Each wall is flat, endless, passes through zero and stands at right angles to its row. A trip goes straight from one point to another. List the walls that it crosses, first one first.

Walls:
(1): [12 -7]
(2): [ -4 -31]
(3): [-1 41]
(4): [-38   6]
Trips:
[-39  19] to [-67  38] -> none
[ 49 -35] to [ 24 -57] -> none
[-62 -48] to [-58  29] -> 3, 2
[-25  20] to [43 34] -> 4, 1

Walls:
(1): [-15  15  -5  -5  43  53]
(2): [37 16 39 -9 44 60]
(3): [-25   6 -26  21 -34  40]
(4): [ 41   2  18 -37  45   5]
(5): [-17  29  43  29  -1  52]
(6): [ -2  16  -4 -39  34  28]
Trips:
[ -7 -16  30  16 -35 -33] to [-13 -60  44  62  44  13] -> 5, 2, 1
[ -4 -30  24   0 -62 -31] to [ 20  19 -37 -84 -58 -23] -> 3, 6, 4
[  7   3  39  13 -38   3] to [-49  -3 -65 -18  -8  47] -> 2, 1, 6, 5
[-48 -25  23  60 -20 -28] to [ 21 -14  -5 -65   0 -21] -> 5, 3, 4, 6
[-14  -1  24   3 -86  13] to [-29   9   6 -31 -30  26] -> 6, 1

Walls:
(1): [  8  22 -30  71 -25 -31 -63 -36 -52 -22  14]
(2): [ 39 -16  59  57  33 -34  39  12   3 -32   3]
(3): [ 37  25  -1  26 -26 -13  38   2  18 -52  23]
(4): [ 17 -19  15  61  14  14  46  62  19  12  41]
(5): [  -2   30   20    7   13 -121  -37   44   97  -16    2]
(6): [  9 -29 -35  50  26 -52 -26  -8  39  27 -35]
(7): [ 20 -21 -42 -77  43  40 -20  -9 -19 -81 -33]
Trips:
[ 82  21  -7 -17  -9   7  -2  84  -2 -30  -6] to [ 25  43  -4  27 -23 -58 -48  23  27 -28  -2] -> 1, 6, 7, 4
[ -7  11 -79  35  29  50 -12  13  -1   6  -8] to [  4  37  -2 -23  12 -23 -51   6 -12  -3  12] -> 4, 5, 6
[-11 -30  47  -6 -53   6  -8   4 -15  -2 -17] to [ 12 -14 -13 -11  21   6 -28   8  66   1   7] -> 2, 5, 6, 7, 4
[ 21 -22 -50 -25   4  14  51  45 -17   6 -14] to [ 22   6 -39 -15 -30 -13 -12  21  -7 -51  12] -> 1, 4, 5
[-14   8  61  59  13   8 -25   3 -52 -12  33] to [ 26 -18  48  22  28  31 -19  65 -44 -29  35] -> 7
